Each row of a before or after table is a point. One or more steps were done to the points. Then noise was added and the rows were shuffled. The steps act on columns, c1 being the first. What was done? A step turns or swaps two columns, mirrors them in a line or flattens them onto one, adds a multiple of one to another, or multiplies or shifts one. Angles are multiples of 10 degrees, from the lower column toward the higher: turns from -170 to 170, lines from 10 to 170 but not 90. Use the fewest steps. Two steps may share a column if one is a turn and the other turns, adds or multiplies; they go together, in the order done. Otherwise the lowest column goes first.

Before:
[[-17  29]
 [  0  21]
 [ 95   7]
 [-19  38]
 [-21   6]
 [  6  13]
 [ -2  11]
 [ 78  40]
 [ 48   7]
 [ 39  12]
 [-58   0]
 [ 32 -13]
 [ 10  -7]]
After, 13 rows:
[[ 42 -14]
 [ 15  -7]
 [-46  33]
 [-53  34]
 [-59   3]
 [ 38  42]
 [ 45   8]
 [ 89   6]
 [-12  10]
 [-28   7]
 [ 29  17]
 [-19  19]
 [ -6  18]]
Steps: add -1 times c2 to c1

Before (12 x 6):
[[-27  -7  11   9   7  -9]
 [ 21   6  -1 -12 -28  11]
 [-14  -4  14  20   2   2]
 [ 13   3   5 -19  -4   6]
 [-16   2  30  -1  -8  -3]
 [-26  11  11   8  -2  -5]
 [  3   5  -3 -14  -8   3]
 [-27  11  28   6   2   6]
 [ 18  25   2  -4  -5  -2]
 [ 13   2  -6 -17 -18 -13]
 [  1   2  25  10   2  -6]
 [-11  18  38   5  11  20]]
After:
[[ -1   2  62  10   2 -66]
 [-11  -3  34  21   4 -55]
 [-11  18  94   5  12 -42]
 [ 11   3  14 -19  -3 -54]
 [ 18  24   4  -4  -4 -63]
 [-28  -7  26   9   7 -68]
 [-27  10  28  10  -1 -67]
 [ 20   7   0 -11 -30 -48]
 [-27  12  71   6   1 -54]
 [-17   2  76  -3  -8 -62]
 [ 13   1 -15 -17 -19 -73]
 [  2   6  -6 -14  -6 -57]]
Steps: multiply c3 by 2.5; shift c6 by -60

Before, 8 rows:
[[-59 -67  12  14  -3  29 -23  59 -41 -52  30 -15]
 [ 20  18   8  28  95  53  34 -41  45  53  16 -42]
 [-53   1  -8 -30 -23 -55 -30 -27  48  30  59 -13]
 [-44  32 -11  50  -9  14   7 -35 -59   2 -44  -2]
 [-23  13  76 -14  34 -50 -25 -46 -35  15 -48  32]
 [-15 -17  80 -13  77  -9  23 -56  41  33 -26 -73]
 [ 47  14  -9 -25 -18 -16  28   8 -60 -20  50 -13]
 [-47 -25  -6  56  52 -64 -10  22 -10  52 -35  13]]
After (8 x 12):
[[-24  12  75 -15  25 -50 -25 -46 -34  13 -46  31]
 [-54   3  -8 -28 -42 -55 -30 -26  48  32  61 -15]
 [ 20  19   9  29  59  54  34 -40  44  54  16 -43]
 [-44  30 -12  51 -10  14   7 -38 -59   3 -45  -1]
 [-14 -17  80 -13  54  -8  23 -55  40  32 -26 -73]
 [ 46  13  -9 -26  -3 -14  27   7 -62 -21  52 -14]
 [-45 -26  -7  57  15 -64 -10  21  -9  52 -34  14]
 [-60 -67  12  13  32  29 -23  59 -42 -52  29 -14]]
Steps: add -0.7 times c10 to c5

Before:
[[ 55  37 -32  62  37  47 -12  -2  31 -23  20  57  11 -34 -16  58  57 -20
  -45  61]
 [  6 -20 -16  35 -47  17 -27  -5  -9 -46 -95   3  43 -12 -80  25  -1  17
   -6 -76]
 [-22  28 -42  27  23 -29  -5 -44  23  -4 -18 -17 -17 -54 -78  15  25 -35
  -76  35]
 [ 66  -5   5 -48  41  12  -5 -28  -6  47  25 -11 -17  42  43 -81 -19  24
   12   4]
 [ 12  28   4  -2  54  23  26 -13 -35  83  77  -1 -26 -23  51   2  29  -8
   37 -20]
 [  1   4  -1   3  13  -4 -19  79 -65 -81  50  19  17 -26   3  58 -34  42
   51  71]
 [-43  37  -3  14   0 -64  -1  15 -41  61 -14  -8 -16 -14 -18 -33  58 -10
    7 -24]
 [ 45   6  53  23  20  47  52 -13 -59  50   8 -32  11  -9 -50 -39  -9   9
   27  15]]
After (8 x 20):
[[ 12  41   8   1  56 -22  26 -16 -32  83  78  -1 -33 -25  51  -2  29 -10
   23 -24]
 [-26  47   2  17  -1  72  -4  17 -37  61 -14  -8 -13  -9 -19 -33  61  -6
   -1 -21]
 [-35  -5   8 -49  40 -60  -5 -29  -6  44  26 -12 -15  44  42 -83 -17  21
    7   7]
 [-12  35 -43  27  17  39  -2 -42  23   1 -16 -22 -16 -51 -85  16  25 -41
  -50  32]
 [ -4  49 -30  65  39 -75 -13   2  33 -24  16  58  13 -40 -24  57  52 -17
  -32  64]
 [  7 -31 -20  34 -53 -15 -27  -8  -8 -45 -94   0  40 -14 -79  22  -3  20
   -1 -75]
 [  1   9   1   2  16   2 -20  76 -69 -77  51  21  19 -26   5  56 -32  42
   37  70]
 [  6  10  52  21  17 -61  53 -15 -58  48  12 -31   6 -10 -49 -38  -8   7
   19  13]]
Steps: turn c1 and c6 by -130 degrees; multiply c2 by 1.3; multiply c19 by 0.7
